Rows are points. Any point is a mix of the corners, with weights that add up to 1. It lies inside the corners' shape when no weight is negative. Is each point inside? If not, which corners have a negative weight?
In the rows, zero is written as 128.

Corners:
(1): [175 156]
(2): [153 100]
(3): [ 53 135]
Points:
[134 147] => inside
[154 116] => inside
[126 120] => inside
[182 128] => outside (3)
[168 152] => inside
[150 104] => inside
[125 117] => inside

Corners:
(1): [144 102  93]
(2): [196 120 195]
(3): [ 94 111 111]
(4): [104 169 139]
Points:
[106 114 119] => inside
[137 107 101] => inside
[110 118  82] => outside (2)
[129 110 105] => inside
[141 108 103] => inside
[107 114  92] => outside (2)
[ 99 133 142] => outside (1)
[194 126 177] => outside (3)

Corners:
(1): [136 127  79 203 168  93]
(2): [168 130 185 129 141 184]
(3): [ 85 132 101 137 131 116]
(4): [169 116 166 118 163  96]
(5): [ 86 126 133 169  58  97]
(6): [163  79 120 104 137 122]
(7): [112 149  72 141  85 103]
Points:
[139 118 145 145 141 129] => outside (7)
[130 125 116 141 117 139] => outside (4)
[133 122 134 132 135 110] => inside
[108 126  60 173 125  90] => outside (2, 4)

Corners:
(1): [105  66  96 127  96 124 110 105]
(2): [136 159 110 105 170 154 184  95]
(3): [134 158 157 138 128  88 170 120]
(4): [152 114 104  88 110 126 156 156]
(5): [128 144  43 108  95 158 109 137]
(6): [165 115 132 165 122 112 132 138]
(7): [113  83 114  76 155 112  95 133]
(8): [121 122 229 118 117 122  84 135]
(9): [119 136 191 115 193 129 177 214]
Points:
[101  82 166  90 128 106 118 151] => outside (2, 5, 6)
[129 124 130 139 130 147 132 145] => outside (3, 4, 7)
[132 110 125 113 125 133 117 165] => outside (2, 3)
[107 109 127 127 111 120  77 152] => outside (2, 4)

Corners:
(1): [ 84  85  74  44 114 135 108 156 138 163  83]
(2): [111 199 126 171  77 147 151  86 165 144  79]
(3): [174 104 134 138 130  74 118 150 159 131 134]
(4): [198 152 136 134 142 124 152 134 111  72 121]
(5): [152 218 134 107  97 136 113  98 167 179 137]
(6): [129 141 129 118 165 124 152 113 193 149 151]
(7): [107 153 120 128 121 154 109  85 111 197 130]
(8): [191  90 228 114  87  97 152 193 102 120 160]
(9): [144 185 169 155 159 119 104 143 132 113 142]
(10): [ 93  91 113 105 127 117  97 168 132 135 214]
(11): [175 133 148 180 148 152 110 164 175 123 165]
(12): [103 151 103 162 156 149 165 193 104 154 160]
Points:
[143 146 145 144 134 125 136 136 146 140 157] => outside (1)
[133 153 116 131 141 135 132 137 146 141 126] => outside (8, 10)
[134 152 140 131 145 125 125 134 149 138 140] => inside
[128 159 142 132 133 118 154 122 140 149 146] => outside (1, 11)
[130 138 118 106 121 128 120 139 149 153 126] => inside

Corners:
(1): [101 101 136 146 109 127 121 130 136 101 152  26]
(2): [177 144 146  95 107 123 213 112  99 129 101 135]
(3): [116 117 111 119 176 130 147 111  91 119  96 149]
(4): [201 130 146  99 150 127 107 118 105 121 105 152]
(5): [135 103 121 128 150 116 153 114 249 136 133 135]
(6): [113 120 133 136 105  93 130 132  98 100 123 135]
(7): [107  98 141  85  98 135 165 147 152 119  93 128]
(8): [ 98 157 130  52 122 116 114 126  69 153 101 148]
(9): [100 100 149 138 120 137 102  99 108 137  97 133]
(10): [ 86 137 119 150 136 145 105 154 108 121 116 125]
(11): [182  96 137 111 117  98 122 140 105 157  95  92]
(12): [111 117 101 109 104 140 130 131  80 114 135 138]
(13): [ 94  99 151 145 113 147 102 139 105 123 174 115]
Points:
[119 115 124 117 115 134 126 129  99 120 130 131] => inside
[116 114 128 122 127 125 121 130 119 124 121 115] => outside (2)
[126 135 143 107 127 126 142 117 153 124 101 141] => outside (3, 11, 12, 13)
[128 115 124 116 137 123 142 120 146 128 107 133] => outside (13)
[127 117 138 117 125 118 137 128 121 127 111 123] => outside (12)
[ 96 119 123 126 127 132 136 126 121 116 129 125] => outside (4, 11)
[116 109 130 107 118 131 143 133 127 122 112 127] => inside

Corners:
(1): [164 188  97 108  88  84  73 102 156 105  95 181 113 137 182 117 100 107]
(2): [170 124 126 124 112 119 139  94  97  68 101 122 134 126 135 150 138 141]
(3): [101 124 109 134 102 131 130  75 112 124 177 136 174 114 124 143 154  98]
(4): [ 82 173  98  67 146 126 125  95  86 147 109 159 169 179 112  94 109 157]
(5): [110 191 146 132 183 120 183  86 110 142 134 140 143 118 166 118 208 111]
(6): [138 125 124  76  65 193  89 116 110 104  85  93  90 132 104 162 159 118]
(7): [121 179  90  82 155 104  94 132 149 121 145 141 204  84  66 143 142 149]
(8): [166 156 143 142 172 106 152 150  85 147 168 175 201 112 145  85 186 155]
(9): [152 115 140 148 143 169 143 136 154 134 150 137  91 149 182 160 144  84]
(10): [115 158 127  96  83  93 165 138 106  70 109 198 197 118 170 196 112 165]
(11): [124 207 161 159 175 130 170 100 131  75 161 167 129 164 152 111 142 108]
(12): [ 98 152 147 165 144  97 180 112 101  98 133 177 109 169  88  93 147  82]
(13): [123 116 110 120  92 154 115 169 148  79  64 154 146 176 139 113 117 167]
(14): [143 128  70 106 120 131 172 140 144 143 140 196 124 166 155 128 208 116]
(15): [163 174 166 117 149 123  93 133 169 116  98 137 193 140  73 158 210 140]
(16): [ 98 153 111 134  83 124 146  70  94 129 168 127 132 110 102 159 116 157]
(17): [121  97 164 119 176 174 111 140 146  97 102 145 111 139 136 133 158 173]
(18): [173 135 157 100 117  91 163 116 153  87 161 127 132 100 160 130 154 117]
(19): [121 161 178 142 174 192 161  88 124 145 113 159 141 141 133 110 156 127]
Points:
[130 147 131 117 119 136 136 124 125 101 118 151 143 139 136 134 143 136] => inside
[135 158 148 131 113 127 150 104 116 101 134 142 134 138 147 138 134 116] => outside (7, 14, 17)
[135 151 124 118 128 118 139 116 126 106 137 151 144 133 135 132 151 127] => outside (19)
[120 143 138 128 133 136 156 113 116 115 131 157 123 144 150 116 147 121] => outside (2, 7, 15)
